Every row gives one point. The points of each table are mixes of a few directions, plus a little noise. How many directions does each table use, and how many do they share? Where both have some left over, give the other angles between the two spaces (their principal angles), to ten degrees, smallest first.

First (5 x 2):
[[-3.8  2.3]
 [ 2.5 -1.4]
 [ 2.9 -1.7]
 [-4.6  2.8]
 [ 3.2 -1.9]]
Second (5 x 2):
[[-1.8 -4.8]
 [ 0.0  0.1]
 [ 2.4  6.4]
 [-1.0 -2.6]
 [ 0.4  1.0]]
Directions: first 1, second 1, shared 0; angles 80

First (7 x 4):
[[-0.3 -3.2 -2.4 -0.4]
 [-0.7 -4.5 -4.6  2.3]
 [ 0.4  2.0  2.6 -2.4]
 [-0.4 -4.9 -2.7 -2.7]
 [ 0.6  4.6  3.7 -0.1]
 [-0.1 -0.7 -1.1  1.2]
 [ 0.7  6.8  4.5  2.2]]
Second (7 x 4):
[[-0.1  0.0 -0.5  1.2]
 [-0.4 -6.2 -2.5 -5.6]
 [-0.1 -3.6 -0.1 -6.4]
 [ 0.4  4.0  2.7  1.2]
 [-0.1 -0.6 -0.7  0.6]
 [ 0.0  3.6 -0.1  6.6]
 [ 0.2  2.8  1.2  2.3]]
Directions: first 2, second 2, shared 2

First (10 x 8):
[[ 2.6 -1.2  5.6 -1.9  0.4  2.5 -0.5  4.8]
 [-2.0  0.6 -5.4  2.0 -1.1 -3.0  0.0 -4.1]
 [-1.4 -3.3 -6.1 -1.9 -3.5 -5.0 -0.7  5.1]
 [ 0.2 -1.4  1.6 -3.2  0.5  1.2  0.5  5.4]
 [-0.6  1.5  1.0 -0.1  1.9  1.9  0.9 -1.7]
 [ 1.8  2.0  3.8  2.9  1.2  2.2 -0.4 -4.9]
 [-2.2  2.9  1.4 -1.9  4.5  4.3  2.6 -1.6]
 [-3.0 -0.6 -6.9 -0.4 -1.5 -3.6  0.4 -0.2]
 [ 4.3 -1.0  1.7  5.9 -4.2 -3.2 -3.4 -4.5]
 [ 0.5  0.4  3.2 -1.6  1.8  2.7  0.7  1.7]]
Second (9 x 8):
[[ 4.0  1.9  6.0 -2.0  4.4 -4.2 -3.2 -5.7]
 [-0.7  0.7 -5.6  3.4 -2.0  1.8  1.1  2.8]
 [ 1.2  1.8  0.3 -4.9  3.3 -2.9 -5.2 -0.8]
 [ 0.2 -0.2 -0.6  0.6  0.2  0.1  2.2  2.0]
 [-3.4 -2.1 -2.2  1.8 -4.5  3.2  0.4 -0.2]
 [-2.9 -3.0  0.3  1.0 -3.3  4.7  5.0  4.5]
 [-1.5 -1.8 -1.3  0.1 -1.0 -2.4  3.0 -0.3]
 [ 3.8  1.1  7.4 -1.8  4.2 -1.1 -0.9 -2.2]
 [-0.1  1.5 -4.2  1.6 -1.0  0.8 -2.4  0.4]]
Directions: first 3, second 5, shared 2; angles 90
